Every row gives one point. Examples show where two turns around zero, p and q, send a point. Write where each new point lands after one turn and then the other. Backwards means that the second turn is done in reverse. Each puzzle has new turns, and all numbers are rounded.
In the rows, 128 means zero.

Turn p:
[139 147] => [136 148]
[170 125] => [170 131]
[119 140] => [117 139]
[ 84 100] => [88 94]
Turn q:
[174 139] => [172 146]
[ 97 109] => [100 104]
[113 136] => [112 134]
Where do these land?
p, then q backwards: [109 135] => [109 135]
q, then p: [157  89] => [167  99]
q, then p: [118 160] => [109 156]

Turn p:
[137 160 137] => [147 157 130]
[133  88 149] => [118  96 158]
[ 80 113 160] => [ 76 138 155]
[135 143 149] => [138 145 146]
[136 141  84] => [143 125  84]
[146 123  89] => [146 107  94]
Turn q:
[136 116 155] => [137 135 157]
[128  98 133] => [134 106 149]
[163 120 127] => [164 128 129]
[124 121  96] => [128 104 105]
[ 70 145 100] => [ 70 114  99]
[147 168 157] => [136 180 129]
Where do these land?
q, then p: [145 151  94] => [145 115  89]
p, then q backwards: [143 100 148] => [124  92 138]
q, then p: [176 148 124] => [178 132 112]
p, then q backwards: [108 128 119] => [112 141 122]
p, then q: [ 90 132 108] => [ 95 115 103]
q, then p backwards: [106 108 176] => [115 114 181]

Turn p:
[117 146  88 113] => [106 156 105 106]
[123  77 161  95] => [134  70 153  99]
[128 177 127 143] => [131 175 136 146]
[148 145 148 106] => [158 140 145 112]
[108 147 114 117] => [107 150 131 115]
[110  84 133 156] => [107  84 124 153]
[162 120 125 166] => [153 121 103 165]
Turn q:
[105 122 141 116] => [107 113 138 137]
[ 91 142 105  79] => [ 69 117 117  99]
[112 135 129 154] => [123 145 123 154]
[176 100 110 126] => [175 111 110 104]
[156 142 155 165] => [165 156 152 146]
Where do these land?
p, then q: [108 148 109 102] => [ 91 133 140 111]
q, then p: [122 177 101 112] => [104 167 147  97]
p, then q: [169 125 156 105] => [167 115 145  96]
q, then p: [115  90 146 153] => [133 104 108 168]
q, then p backwards: [157  87 134 141] => [170 105 149 133]
p, then q backwards: [ 97 140 121 154] => [ 90 144 135 137]

Turn p:
[181 171 119 129 138 123] => [170 154 146 103 166 129]
[184 118 117 137 114 129] => [179 141 135 109 114 113]
[115 120 136  94 151 120] => [100 108 118 101 137 129]
[207 137 139 122 125 149] => [192 138 150  84 125 144]
[105 126 107 163 127 159] => [139 130 102 174 124 144]
[ 70 117 121  96 108 113] => [ 62 137 109 132 110 119]
[ 80 113 134 110 144 114] => [ 78 104 114 133 130 122]
[105 111 132 131 135  98] => [103 109 130 138 128 101]
[106 139 149 169 109 146] => [128 130 150 176 117 151]
Turn q:
[ 99 120 121 101 183  81] => [112 135 105 108 174  69]
[129 138 123 156  82 118] => [ 99 128 146 139  87 142]
[150 134 154 142 124  77] => [125 145 162 121 103  84]
[118 173 103 109 142 109] => [107 175  99 124 136 120]
[143  84 136 114 112 155] => [156  86 130 108 120 147]
[118 146 120 146 138 162] => [130 135 121 161 143 154]
[123 129 174 138 106 162] => [141 121 175 130 136 166]
[145 100  92 116 138 160] => [154 100  84 131 125 142]
Where do these land?
p, then q: [ 72 124 121 113 106 132] => [ 75 123 125 147 141 152]
q, then p: [150  92 166 125 121 156] => [157 102 144  93  96 136]
q, then p: [153 161 117 101 119 108] => [117 177 132 114 143 134]
p, then q: [142 107 115 169 112 147] => [138 126 137 148  78 128]
p, then q backwards: [156 157 108  91 153 143] => [117 136 133  68 140 145]
q, then p: [124 148 169 148 170 122] => [139 102 170 132 169 124]
q, then p: [ 99 108 100 147 115  87] => [ 82 122 115 156 112  98]

Turn p:
[109 157 181 110 114 114 145 133] => [103 138 189 112 111 133 134 123]
[141 101 101 148 128 110 152 166] => [136  87 115 147 140 110 156 156]
[112 128 115 144 145  89 108  86] => [ 97 129 100 136 125 106 123  79]
[102 103 144 154  96 158 160  96] => [117  97 121 122  97 191 130 118]
[189  97 104  97 155 132  87 151] => [193 130 106 117 157  77 100 143]
[166 176 154 136 160 127  97 143] => [158 176 162 164 129  98 120 116]
[125 157 117 140 121 125 153  90] => [115 146 118 127 121 150 163  99]
[105 118 105 111  92 141 105 134] => [110 135 100 103 114 132 111 162]
[104 115 131 111 141 156 145 153] => [123 116 143 123 158 153 115 155]
Turn q:
[102 121  89 152 170 157 123 140] => [124 140  95 142 182 155 141 145]
[ 87  83 157 142  92 146  92 133] => [ 89  66 149 132 125 161 124 154]
[116 160 147 117 140  84 139 120] => [107 158 146 103 127  89 119 120]
[118 142 119 153  88 171 172 126] => [112 128  97 136  91 152 183 119]
[152 101 103 124 140 133 158 114] => [164 116 110 127 143 124 146  99]
[118  92 128 180 144 146  68 125] => [106  96 141 186 171 157 111 145]
[155 151 173 116 143  99 146 134] => [138 162 176 112 113 109 125 108]
[143 144 131 136  92  93 141 136] => [128 129 140 134  94  87 144 136]
[159 135 114  70 141 113 120 146] => [180 144 125 100 121 114  92 139]
[130 150 119  90 131 139 122 105] => [132 142 102 109 114 132  95 113]
Where do these land?
q, then p: [130  96  98 146 150 164  80  97] => [147 120  78 176 146 141  90 119]
q, then p: [138 106  99 108 107 158 108 152] => [170 116 104 134 128 124 125 168]
q, then p backwards: [112 117 167 113 171 130 119 142] => [109 137 155  85 147 152 144 129]
q, then p: [100 120 129  79 130 136 131 132] => [137 142 123  89 151 120 106 149]
q, then p: [114 154 132 111 138 105 138  56] => [ 80 152  94  99 126 115 114  85]
p, then q: [162  94 117 148 131 113 151 149] => [167 102 144 137 145 112 157 115]
p, then q backwards: [141 141 110 187 108 108 150 130] => [143 131 111 174  84 146 151 128]
p, then q: [131 136 154 129 119 179 132 161] => [141 145 159 148 105 169 132 149]
p, then q: [119 127 166 111 130 115 107 109] => [103 115 139 121 112 124  89 121]
p, then q backwards: [111 132 124 179 109  79 168 120] => [114 116 137 181  76 136 157 105]
p, then q: [149 185 112  96 117 121 123 158] => [130 188 146 103 107 101 143 141]

Turn p:
[127 119  85  97 121 102 149  96 145] => [135 152 112  87 141 105 140 101 163]
[118 162 151 110 158 163 130 149 122] => [116 148 155 132 139 163 106 165 117]
[100 127 151 138 134  96 158 155 156] => [112  92 149 122 167 105 142 151 135]
[136 111 130 177 116 114 161 122 135] => [128 106 130 154 130 112 180 118 137]
[136 129 107 119 130 102 102 120  74] => [134 139 116 100 113 131 125  92  80]
[118 125  79 156 166 111  92 116 150] => [161 161  99 148 161  85 122 120 107]
[185 159 141 176 105  97  98 112 117] => [129 129 155 159  67  81 141 105  94]
[112 135 141  88 145 176 103  92 105] => [134 159 134 130 129 183  78 107 135]
[134 102  98 108  94 145 145 141 130] => [121 124  85 106 111 140 142 136 156]
[115 150 164 140  96 167 109 165 142] => [ 87 105 128 165 108 140  97 168 130]
[126  87 161  99 143 135 161 141 132] => [151  92 143 104 143 164 135 146 154]
Turn q:
[121 121 111 133 115 147 117  95 121] => [137 137 123 142 115 147 124  93 122]
[156 121 106  95 158  90 138 100 178] => [136 126 119 143 143  88 124 114 203]
[ 96 150 104  96 123 106  91 101 100] => [103 134  87 133 121 114  80  92 112]
[137 143 152 162 145 159 123  79 107] => [160 177 163 139 129 134 117 106 101]
[ 72 137 110 135  90 127 119 175 153] => [ 60 107 116 124  95 162 136 148 127]
[136 102 113 125 137 103 136 175 106] => [122  97  97 129 157 117 153 155 115]
[152 169 125 143 129 109 141 143 131] => [132 155 118 123 110 103 135 166 133]
[115  80 140 147 162 106 140 170 169] => [ 96  97 157 150 173 129 162 159 154]
[ 97 140 121 127 107 176 134  86 102] => [130 152 134 109 102 155 125  72  98]
[174 161 147 100 156 140 144 121 140] => [166 154 137  89 138 106 113 142 160]
[120  96 160 114  84 134 143 118 101] => [146  80 148 115 107 127 131 105  94]
[159 116 147 158 129 141 112 172 128] => [149 120 137 137 142 155 136 182 117]
Where do these land?
p, then q: [140  98 165 125 103  83 154  98 120] => [153  87 170 137 127 108 131  87 149]
p, then q: [160 113 119 116 143 105 132 109 106] => [168 123 125 108 112 105 121 115 135]
q, then p: [112 151 120 146 104 156  97 116 108] => [ 98 150 111 148 100 151 114 113 114]
q, then p: [ 79  99 145 178 159 138 144 143 152] => [108 106 169 158 179 171 138 139 127]
p, then q: [ 85 122 128 168 134  91 107 166 174] => [101 115 109 176 187  97 146 149 116]
p, then q backwards: [122 156 108  76 131 156 110 104 130] => [122 181 123 113 148 157 100 111 142]
q, then p: [155 109 137 164 108 104 167 102 143] => [120  91 158 135 107 106 176 123 143]
p, then q backwards: [159 170 138 108 138 132 120 144 114] => [119 169 162 151 113 142 130 132 127]
p, then q: [130 135 115 110 132 194  89 160 129] => [119 146  85 126 115 188 120 163 116]
q, then p: [137 126 107  88 128 122 160 139 104] => [146 144 116  79 136 120 140 115 144]
